Rows are points. To make a cloud, some directions were put in groups of two or more. Within a group, all points are equally far from the middle, so they leave a hole (a ring in 2 directions, a hollow ball in 3). The other directions are filled evenly. Then the cloud was stretched, turned, moved and blurred a little. How many holes are there, and how many directions does each take, smallest first?
(in the rows, 128 means zero)

Cloud, 13 rows:
[[104 131]
 [149 162]
 [107 117]
 [145 164]
 [154 159]
 [112 109]
 [172 134]
 [165 149]
 [174 123]
 [136 165]
 [173 119]
 [111 109]
 [118 101]]
Holes: 1 (2)

Cloud:
[[116 155 160]
 [117 143 139]
 [ 77 181 111]
 [115 158 108]
 [ 93 115 122]
 [ 98 106 146]
 [ 94 135 145]
 [ 72 158 103]
 [ 95 131 168]
 [108 155 168]
 [101 180 128]
 [ 67 164 124]
 [126 118 147]
 [120 100 157]
 [100 137 103]
 [111 168 152]
 [131 114 125]
 [112 111 119]
 [135 158 112]
 [118 141 165]
 [124 121 112]]
Holes: 0

Cloud, 28 rows:
[[126 172 145 141]
 [136 136  86 153]
 [150 128 160 111]
 [155 141 158 119]
 [155 174 138 124]
 [ 91 137 103  94]
 [114 130 150  77]
 [108 138 130  70]
 [129  82 131 119]
 [140  97 133 140]
 [142 115 160  97]
 [112 145  78 129]
 [160 169 137 123]
 [125 130  73 134]
 [146 128  85 146]
 [134 100 144  80]
 [142 165 157 126]
 [107  81 114 111]
 [103  84 107 107]
 [119 178 100 118]
 [156 125 105 151]
 [146  98 137 135]
 [103 103  83 106]
 [100  92 121 122]
 [ 92 140  99  96]
 [108 101  81 106]
 [162 136  97 111]
 [ 86 112 113 105]]
Holes: 2 (2, 2)

Cloud:
[[139 125  73 129]
 [165 127 149 137]
 [126 156 123  95]
 [ 90  92 134 118]
 [171 126 146 136]
 [ 87 159 117 129]
 [143 156 122 166]
 [111 134 154 151]
 [ 86 107 134 160]
 [164 123 127  94]
 [120 104 145  96]
 [103  85 106 164]
 [169 148  98 124]
 [131 171 135 128]
 [176 112 103 122]
 [137 135 139  89]
 [102 117  82 164]
 [159  91 129 156]
 [178 126 124 112]
 [132 148 121 175]
 [141  86 149 119]
 [ 93 121  90 167]
 [146 111 114  91]
 [125 165  89 125]
 [130  71 119 130]
 [ 93  93 137 115]
 [166  95 141 127]
 [129 149 100  95]]
Holes: 1 (4)

Cloud (54 x 6):
[[154 104 121  97 171 112]
 [171 146 112 146 123 148]
 [134  77 150 123 159 104]
 [126 165  84  95 111 119]
 [140 169 121 114 183 114]
 [116 162  77 105 151 103]
 [134 169  82 144 107 150]
 [129 120 139  99 182 144]
 [105 125  92 125 169 156]
 [109 163 131 152 108 161]
 [159 151 135  87 147 129]
 [ 79 121 131 135 162 145]
 [171 119 155 119 133  81]
 [ 86 131 120 162 103 138]
 [ 88  93 129 131 145 113]
 [151  98 120 128 170 144]
 [164  96 130 126 130 148]
 [ 79 103 132 137 145 125]
 [120 142  83 104 150  92]
 [109 122 131 117 152  73]
 [156 140 166 155 145 110]
 [109 189  73 126 131 130]
 [113 142 122 149 148  81]
 [156 145 163 134 122  98]
 [109 138  94 111 113 172]
 [ 94 104 115 120 100 116]
 [ 82 139 103 127 162 163]
 [139 165 143 138 177 124]
 [ 73 131 123 148 113 151]
 [ 72 144 112 101 129 143]
 [100 152 116 146 133  85]
 [168 117 128  90 162 119]
 [ 79 143 112 114 119 167]
 [113 136 111 129 140  72]
 [148 141 103 142 163  93]
 [101 125  85  99 155 133]
 [152 125 132 129 167 169]
 [ 96 145 106  98 117 163]
 [103 147 100 162 115 104]
 [ 97 156 113 144 122  88]
 [142 159 152 115 174 106]
 [165  84 145 109 147 110]
 [135 116 166 106 152 148]
 [ 76 121 130 143 154 142]
 [128  99 165 124 110 136]
 [108 103 159 124 172 131]
 [139 121 171  99 140 122]
 [ 78 148 120 149 113 161]
 [136 137 125 116  93  90]
 [147 175  89 124 107 127]
 [139  91 173 120 127 126]
 [ 79 162 115 157 118 149]
 [ 97 133 111 128 176 161]
 [143 137 146 140 168 167]]
Holes: 3 (2, 2, 2)

Cloud, 82 rows:
[[125 106 131  75 126  98 131  87]
 [108  78  91  97 118 128 164 147]
 [108 128  90 105  79 131 147 108]
 [125 131 144 154 129 155 157 157]
 [ 93 124  73 121 100 148 124 153]
 [142 135 122  67 154 150  96 140]
 [175 136 114 126  93  99  89 105]
 [126 175 128 121 150 127  83 110]
 [145 148 137 122 117 106  75 159]
 [147  75 116  99 136 128 153 113]
 [158 132 132  68 112 141  93  69]
 [174 121 115  97 123 137 156 104]
 [147 150 170 132 117 116 160 121]
 [151 121 126  64 119 125 118  71]
 [127 130 145 104 162  99 153 133]
 [139 114 118  63 124 118  87  83]
 [104 115 146 105 114 106 150 173]
 [170  89  96 104 121 131 111 161]
 [121 165  86  96 113 124 144 109]
 [ 91 179 130 139 106 116 124 118]
 [ 88 137 126 130 114 115  86 151]
 [ 94  96 104 101 127 137 125  85]
 [189 145 106 107 140 131 120 101]
 [178 104 149 120 121 137 130  88]
 [147 162 132 110 162 133  80 118]
 [179 169 130 121 145 122 116 126]
 [ 86 164 130 123 127  89 133 106]
 [144 103 102 114 162 119 161 113]
 [159 147  83 135 137 117  97 133]
 [147 110 107 134 175 134 131 129]
 [147  94 104  97 118 132  67 120]
 [157 113 154  90 106 124  77 144]
 [133 174 100  87 134 121 125 110]
 [ 94 108  80 138 101 107  99 115]
 [176 139 131 104  99 153  81  79]
 [110 128 157 123 135 163  91 129]
 [186 106 120 110 135 161 126 115]
 [139 137 136 169 110 109 127  83]
 [147 140  79 145 142 120 100 124]
 [137 121  95 128  93 103 170 113]
 [128 121 105 162 121 136 153 175]
 [156 140 146 147 115 120 100 174]
 [173 121 169 124 108 153  86 121]
 [153 129 110  85  74 135  98 114]
 [140 106 101  61 131 110 120  90]
 [106 178 124 157 124 134 115 123]
 [132 142  74 108  98 137  95 145]
 [158 104  94  68 135 124  86 109]
 [144  86  92 120 158 109 145 141]
 [149 108 136 110 102 128  65 135]
 [130 115 141 122 128 122  64 132]
 [148 102 107  80 116  81 109 113]
 [113  89  79 144 117  88 153 133]
 [142 156 146  83 117  99 109  72]
 [143 112 115 132 142 148 100 183]
 [105 163 130 111  99  88 135 145]
 [120 109 143 158 131  99 128 170]
 [156 152 138 110 110  82  83 122]
 [155 120 122  86 142 143  94 176]
 [ 90 144  81 120 100 138 143 152]
 [101 101  90 139  87 127 156 128]
 [177 118 170 105  98 132 109 132]
 [133 158 134  77 154 119  98 121]
 [ 83 121 137 107 117 128  95 142]
 [ 91 134 126 160 112 123 154 173]
 [145  95 134 139 143  97 111 102]
 [169 138 102 121 163 115 107 130]
 [167 125 127  75 158 154 100 143]
 [162 143  89 134 139 137  97  89]
 [105 132 113 126 157 145 165 115]
 [115 119 130 138 139 169 109 170]
 [ 98 100 114 111  96 155 119 105]
 [132 111  82 159 110 113 157 145]
 [163 141  83 100 112  97 131 129]
 [126 112 120 125 137 131  80  76]
 [ 94 153 121 116 116  92  93  92]
 [102 117 149 118  90 109 152 150]
 [164 111 152 148  96 132 127 117]
 [118 172 143  95 133  99 131 102]
 [113 131 159 113  90 122 154 130]
 [ 83 103 132 122  95 132 116 130]
 [131 105  80 116 120  75 157 119]]
Holes: 3 (2, 3, 3)

Cloud:
[[103 161 124 126 113 180 129 108]
 [127 184  84 107 138 150 107 130]
 [106 166 172 109 152 115 122 131]
 [ 93 150 111  94 125 167  89 175]
 [119 105 129  87 128 104 120 131]
 [154 151 124 119 161 116 121 151]
 [114 157 178 132 141 142 130 157]
 [181 106 113 134 141 146 110 100]
 [157 134  78 113 113 154 158 120]
 [100 108 141  77 125 116 109 121]
 [144 146 147 130 141 105 159 142]
 [100 134 129 108  82  99 133 113]
 [141 124 150  90 149 148 152 168]
 [131 109  96 138  95 159 127 146]
 [100 123 116  79 142 106 129 140]
 [163 102 138 134 160 146 110 149]
 [158 109  83 114 121 169 115  87]
 [145 147 114 106 168 151  98 147]
 [109 102  95 114 122 183 161 109]
 [148 167 114 163 140 167 134 168]
 [140 101 114 139 151 153  82 118]
 [ 80 146 169 111 125 140 123 145]
 [155 147 121 167 112 170 134 143]
 [100 166 120 107 114 151 139 104]
 [135  90 161 115 146 162 150 124]
 [104 125 116  91 133 156  64 118]
 [123 148 107 125  86 122 125  97]
 [141 156 121 127  91 105 157 174]
 [114 142 149 151 126 158 139 184]
 [118  98 113 124 104 168 156 144]
 [ 97 143  75 131  87 144 127 132]
 [102 129 157 130 121 167 136 168]
 [ 97 148 144  81 135 124  78 186]
 [140 144 110 134  89 114 140 104]
 [125 146 147 119 105 110 151 117]
 [111 134 134 152 111 150 132 117]
 [ 79 141 125 119 123 123 129 171]
 [116 138 161  62 169 139 107 155]
 [127 152 152 154 137 174 104 153]
 [ 80 108 107 113 114 141 118  96]
 [118 135 157 113  84 133 169 122]
 [131 124 171  90 178 132 102 139]
 [126 110 114 114  78 128 123 124]
 [128 137 111  94 160 189 100 136]
 [163 144 104 110 123 140 142 131]
 [114 120 108  92 133 183 143  85]
 [121 119 104  76 120 138 124 134]
 [137 117 108 170  98 146 111 111]
 [144 110 154 125 158 170 140  96]
 [120 129 124  94 106 152 109 176]
 [ 86 129 157  87 106 142 110 127]
 [109 107 143 124 156 153 135 162]
 [119 147 114 113 118 121 177 109]
 [135 115 138 122 157 210 147 109]
 [158 105 136 128 159 156 104 139]
 [117 129 130  80 156 131  60 138]
 [152 132 102  95 136 123 130 152]
 [112 162 133  98  99 133 177 138]
 [ 73 138 141 134 121 141 145 139]
 [111 123 122 120  63 146 173 121]
 [133 120 103 121 161 137 101 100]
 [ 95 171 145  97 124 102 154 144]
 [110 143 153  87 164 146 125 102]
 [ 83 117 133  68 119 182 119 119]
 [140  99 146 119 150 212 130  91]
 [143 108 170 156 112 120 132 157]
 [131 129 115 114 132 128 183 127]
 [176 118 130 127 164 196  85 133]
 [117 106 155 104 159 115 140 151]
 [139 134 132 113 149 186 161 139]
 [ 87 117 157 114 140 174 125 156]
 [151 137 133 127 136 207 141  93]
 [101 149  90  83 137 141 146 108]
 [146  98 102 114 127 154 113  80]
 [ 92 110 115  77 125 107 132 108]
 [116 127 162  94 182 102  80 179]
 [148 149 128 108 166 125 125 169]
 [118 165 121 139 123 187 105 172]
 [159 162 132 155 146 194 111 142]
 [ 81 149 134 132 123 152 124 132]
 [122 150  99 120  86 126 120 160]
 [111 117  77 123 144 130 102 119]
 [ 78 135 116  98  91 198 131 119]
 [129 137 116  73 139 147 106  92]
 [149 110 146 124 162 215 127 122]
 [ 88 156 131 139 120 178 157 123]]
Holes: 1 (2)

Cloud (106 x 9):
[[132 136  99 139 139 111 130 208 183]
 [145 103 137 129 153 139 157 138 130]
 [118 101 128 151 103  97 164 185 100]
 [127 119  97 136 124 106 109 166 116]
 [125 127 133 156 172 106 107 170 115]
 [113 141  85 152  93 124 124 175 157]
 [ 74 115 174 118 102 174 124 112  91]
 [124 109 104 166 159  83 181 177 124]
 [136 141  85 144  91 104 152 153 105]
 [128 108 126 167 124 119 111 158  87]
 [ 93  95 158 141 141 168 119 170 138]
 [157 147 156 126 138 117 125 156 119]
 [114  94 112 139 125 111 115 111 144]
 [ 83 106 160 100 112 123 165 130 115]
 [ 68 109 126 142  55 138 124 115 134]
 [ 87 151  95 146 106  99 166 172 105]
 [104 117 151 122 123  91 102 104 110]
 [131 162 138 117 125 107 124 116 122]
 [ 89 135 128 123 154  84 148 114 151]
 [167  77 139 142 147 111  89 144 108]
 [128 147 143 126 179  87  99 118 109]
 [137 107 114 163 154 115 173 112  99]
 [136 140 125 136 138 140 115 174 183]
 [ 93 109 137  90  83 101 154 120 109]
 [133 156 150 130 142 102 142 110 108]
 [158 130 166 142 124 112 155 158 108]
 [130 119 105  97 107 139 179 136  68]
 [163 103  94 130 104 137 161 144 115]
 [122 119  94 163 115 124 121 132  88]
 [128 101  79 156  89 156 117 180 120]
 [109 105 126 133 126 138 132 108  51]
 [148 134 103 101 161  79 153 165 107]
 [104 148 137 108 120  91  91 124  98]
 [ 66 138 131 114  76 132 109 138 147]
 [170 118 125 178 126 152 108 200 156]
 [108 130 108 109 108 140 123 140 157]
 [142 123 101  88  94 140 146 151 108]
 [120 130 120 123 121  97 108 171  91]
 [120 159 159 116 117 135 142 164  82]
 [ 72 115 115 159 144 141 119 139 158]
 [100  99 143 139  79 125 121 155 118]
 [152 121 113 161 124 139  70 182 141]
 [112 128 146 117 119 155  84  93 123]
 [106  97 107 105  55 166 141 151 137]
 [121 109 138 128 156 119 141 108  73]
 [ 79 138 176 112 121 125 139  98 100]
 [149 105 108 133 113 129 133 181 157]
 [170 150 104 125 151 111 148 156 134]
 [ 98 126  95 132 110 139 110 178 105]
 [116 110 173 136 124 127 155  97  68]
 [120 120 137 101 104 118 143 157 128]
 [142 109 112 165 135 121 135 104  73]
 [123 119 100 129 119 179 130 113 123]
 [150 128 106 152 122 134  84 149 154]
 [ 85 122  99 119 140 113 116  90 108]
 [159 120  94 179 133 169 126 169 145]
 [113 141 138 117  96  98 151 118 136]
 [ 99  94 107 133 145 174  83 115 134]
 [138 104 123 139  89 129 124 129 113]
 [145 134 103 148 112  99 156 167 155]
 [129  87 129 130 168 124 117 124 106]
 [ 80 117 139 149 109 135  96 146 102]
 [167 134 140 145 134 106 106 138 127]
 [142 134 146 170 160 100 159 115 112]
 [119 118 106 173 139 143  94 176 121]
 [176 111  73 173 143 113 141 143 116]
 [144  97 170 139  96 126 151 146 111]
 [116 119  98 144 126 100 135 135  69]
 [133 104 121 120  79 151 134 107  98]
 [ 72 115 180 103  91 171 116 139 113]
 [ 82 121 103 160 115 151 134 144 113]
 [168 102  61 139 102 143 119 162 128]
 [ 98 154  70 169 138 113 103 149 152]
 [106 136  92 133 106 102 145 175  83]
 [158 119 116 145 108 159 127 149  93]
 [102 111  93 157 141 129  97 136 158]
 [ 92 145 122 142 167 118 147 154 163]
 [163 137 120 173 128 128 105 161  94]
 [111 134  97 134 122 127  76 156 115]
 [150 130 111 150 143  69 146 165 159]
 [ 80 126 143 107  76 115 128 138 129]
 [ 70 125 164 121 124  86 170 133  87]
 [ 97 116  93 110 128 154 111 114 144]
 [135 122 143 121 114 149 169 172 128]
 [163  98 103 151 118 168  88 120 133]
 [135 146 119 100  97 138 167 163  87]
 [ 68 124 191 121 115 128 154  96  86]
 [164 141 127 145 129  90 129 141 125]
 [113 137 120 124 115 137 137  98 144]
 [105 135 164 132 138 127 119  90  66]
 [165 101  94 163 125 109 139 138 127]
 [138 135 129 145 185 117 124 125 108]
 [122 115 136 163 138 140 124 112  75]
 [104 123 125 134 126 174 106  76 111]
 [ 97 149 140 132 109  81 109 156 106]
 [123 108 137 130 151 132 182 143 159]
 [151 135 137 179 133  99 115 190 142]
 [171 136  98 124  96  96 154 174  94]
 [112 151 103 168 136  92 167 121 112]
 [ 88 116 174 141 136  84 142 150 100]
 [ 92 108 120 119 109 148 185 157  89]
 [143 147  99 162 158  83 184 182 102]
 [112 104 148 123 150 132 146 120 101]
 [127 146 104 159 130 141 117 107  96]
 [130 117 110 134  78 102 125 115  73]
 [123 111 134 195 136 128  96 139 127]]
Holes: 1 (3)

Cloud (105 x 9):
[[118 100 173 128 175 116 123 110 112]
 [125 185 125 143 170 109 120 169 112]
 [ 89 135 170 136 136 103 113 155 143]
 [150 141 144 169 114 150  89 148 146]
 [106 135 119 136 178 120 143 141 141]
 [142 178 136 156 143 145  76 153  93]
 [109 144 175 127 187 145 131 154 134]
 [131 148 101 128 154  85 123 112  73]
 [102 167 119 106 108 172  90 161 157]
 [109 110 144 101 123  74 103 101 141]
 [119 128 146 153 149  57 136 128 121]
 [ 99 152 161 109  73 105 100 120 155]
 [ 94 159 131  93 165  91 118 155  79]
 [146 145 157 149 177  97 133 107  85]
 [ 94  88 142 118 139 102 149 117 135]
 [ 92 186 170 109 114  99  74 127 106]
 [127 139 111  89 136 108 172 123 141]
 [126 109 112 144 134 124 111 153 117]
 [147 120 177 142 114  97 113 109  98]
 [115 171 146 139 114  76 144 116 137]
 [ 97 134 138 123  77 141 153 137 124]
 [ 98 149 164 157 129 156 100 139 145]
 [114  96 145 137  77 149 133 129 145]
 [136 161 129 176 108 134  79 136  97]
 [130 151  90 129 128  70 135 151 110]
 [ 83 132 173 115 109 111  89 162 135]
 [152 154 110 126 136 152 143 156 104]
 [119 124 127  81 110 118  82 131 102]
 [108 132 106 132  96 122 131 102  94]
 [122 177 156 109 150 118 118 149 152]
 [120 107 115  78 138  78 137 125  97]
 [132 120 157 133 120  94 156 112 146]
 [ 90 167 105 135 114 122 137 150  89]
 [121 159 125 130  68 138  72 150 153]
 [161 115 137 132 105 106  88 126  87]
 [134 130 169 136 133  51 111 141  81]
 [123 167 139 139  89 138 102 174 116]
 [119 124 146 108 163 139 142  99 157]
 [159 153 139 164  67 111  99 117  96]
 [137 153 108 114 132  75 169 119  98]
 [ 72 149 149  89  89 159  99 148 154]
 [142 158 123 157  72 139 117 111 117]
 [104 109  93  90 134 135 134 112 101]
 [130 132  85 140  93 110 130 136 106]
 [126 128 129 142 151  79 169 134  85]
 [145 154 145 150 175 144 112 123  87]
 [100 161 165  99 140 147 114 161 151]
 [134 189 112 175 126 113 100 142 103]
 [ 98 131 117 128 179 120 168 122 124]
 [145 176 173 138 125 112 105 132 108]
 [117 174  90 123  97 121 130 158 111]
 [106 117 140  96 135  82  82 126 123]
 [126 119 133 141 139  55 152 110 124]
 [152 146 114 164 110 124 106 101  94]
 [103 146 112 103 113 108 132 124  64]
 [162 130  95 138 126  97 127 122  78]
 [121 133 131 110  78 173 105 169 120]
 [144 154 113  92  77 111  87 143 123]
 [153 167 152 158 149 152  95 135 101]
 [105 165 127  96 165 139 159 126 130]
 [115 185 126 132 103 105 115 163  86]
 [154 119 118 108 107 151 110 157 156]
 [114 154  89 106 126 137 108 139 150]
 [124 139 150 124 159  82 162 125 146]
 [166 129 114 109  78 108 119 128 113]
 [123 125  93 145 149 128 133 138 108]
 [110 148 149  96 142 108  95  90 112]
 [ 97 163 140 109 168 159 155 145 144]
 [ 83 155 147  98 120  73 109 101  98]
 [172 132 119 159 134 118 127 125 155]
 [100 111 116  89 125 148 124 133 179]
 [120 166 125  86 148  73 124 145  90]
 [125 176 114 119 101 103  86 173 105]
 [ 97 147 117 101  65  82 104 129 108]
 [121 123 143 145 149  99  85 116 102]
 [142 151 142 130 130 168 125 107 136]
 [149 116 110 117 114 187 139 130 163]
 [132 137 127 169  82 128 112 124 137]
 [140 140 163 139 194 117 136 145 118]
 [140 113 131 131 166 149 154 100 136]
 [161 131 131 117 117 136 139 144 116]
 [126 134 105 108 130 117 118 162 161]
 [139 114 155 127 169 192 113 138 137]
 [122 122 176 115 122 111  86 154 155]
 [ 71 112 167  94 114 119 123 162 139]
 [ 83 174 138  85 115  91 115 122 136]
 [107 164 155 145  67 134  68 138 127]
 [ 89 131 144 106 113 145  85 104 126]
 [100 171 127  98 121 111 144 149  95]
 [126 134 157 125  84 141 103 103 103]
 [119 128 110 130  68 145 121 152 153]
 [ 87 147 164 115  92 113  64 131 100]
 [102 146 125 105 109 161 118 113 171]
 [155 162  89 145 132  96 105 132  80]
 [ 94 176 167 139 109 140  73 161 109]
 [158 113 105 145 122  86 129 132  88]
 [ 86 107 143 125 140 145 103 136 148]
 [133 163 138  98 182 119 101 122 114]
 [110 130 130 141  98 103  92 153 141]
 [113 154 171 124 111 156 105 131 163]
 [141 132 178 144 109 107 101 151 110]
 [116 131 154 125 151 130 149 146 169]
 [ 94 169 119 127  83 159 117 147  95]
 [122  96 134 126 168  81 139 134  96]
 [134 181 103 153 117 142 117 126  91]]
Holes: 1 (8)
